Each point is reached from the start by the listed moves, each made once or not at all, plus a little noise. Is the number of moves made odd or even? Then give how often each move was made.

Moves:
(1): [37  5  2  4 -4]
(2): [ 1 56  8 -2 -3]
Start: [ 24  -2 -10  12   0]
Points:
[24 51 -3  8 -4] -> odd (0, 1)
[60  4 -7 14 -6] -> odd (1, 0)

Moves:
(1): [43 -6  8  4  8  2 -2  6  9]
(2): [  3  45   3 -13  -4  -5  -1  -5   2]
(3): [-3  0 47 -5  2  4  2 -6  4]
(4): [-1  8  1 34  2  4  1 -1  1]
(5): [-13   5  -2   0  49   6  -1   2   2]
(6): [ 3  2 -3 -6 -4 33 -1  5 -7]
(7): [ 1  5  0  1 -1  4 34  3  1]
(8): [-5  2  0 -1 -3 -4 -2 32 -1]
Start: [ 15  -3 -13  12   4 -17  -8  10   0]
Points:
[ -3  49 -11   1  45 -21 -11  43   0] -> odd (0, 1, 0, 0, 1, 0, 0, 1)
[60 -1 -6 48 11 18 -9 21  1] -> odd (1, 0, 0, 1, 0, 1, 0, 0)
[35  4 46 45 58 -5 -8 47 17] -> odd (1, 0, 1, 1, 1, 0, 0, 1)

Moves:
(1): [ 27  -3   4  -5  -8   5  -2  -3   7   6 -11  -1  -8 -11]
(2): [ 10  26   0   1   1   9  -1  -3   4  -8   3   4   7 -11]
(3): [ -2  -3  19 -13  -1   1 -10   8  -3   5   0  15  18  21]
(4): [ 3  4  4 28 -2  2  4  1 -1  8  2  6 -1  3]
(5): [ 8 -5  2  5 25  8 -4 -1  8  1  8 -3  0  1]
(6): [ -4 -16  -3   1 -16  15  -4  -5  -1  -3   9  -5  12  -2]
(7): [  3   1  16  -8  -4  10  31   0  -6 -10   8  -2 -13   6]
(8): [ -1   6  -7  -5  -1   8  -2  24  -5  10   8   4 -16   6]
(9): [ -6  -2   4  -1 -14   2   1   6  42  14   4 -10  12  -7]
(10): [ -2   9  -1  -1   6   5   0 -15  -6  18   1   0   0  -4]
(11): [ 10  -5   4  -4  -6 -18 -11  -1  -4   5  27  13  -1 -12]
(12): [-2 -7 -7  0 -6  4  5 -5  8 -4  0 23 -7 -9]
(13): [11 -1 -7 -6  2 -7 14  4 -8  3 -1  2 21  4]
(14): [ 15   9 -15   1 -13   5  -4 -15   9  -1   7  11  -5  35]
Start: [ -6  -3  16   1  -5   9  -5 -15 -18 -10  -4  -5  -1   4]
Points:
[ 60  27  31  15 -26  39   6  -5  39  15  54  18 -25  16] -> odd (1, 1, 0, 1, 1, 0, 1, 1, 1, 0, 1, 0, 0, 1)
[  9   0  52 -32 -23   1  22 -13  -1  25  36  17  34  13] -> even (0, 0, 1, 0, 0, 0, 1, 0, 1, 1, 1, 0, 1, 0)
[ 57  13  12  13 -16  54  -8 -48   3  16  17  46  35  31] -> even (1, 1, 1, 1, 1, 1, 0, 0, 0, 1, 0, 1, 1, 1)
[ 38   4  -4  13 -53  44   2 -20  19  46  15  -2  15  28] -> even (1, 0, 0, 1, 0, 1, 0, 1, 1, 1, 0, 0, 1, 1)
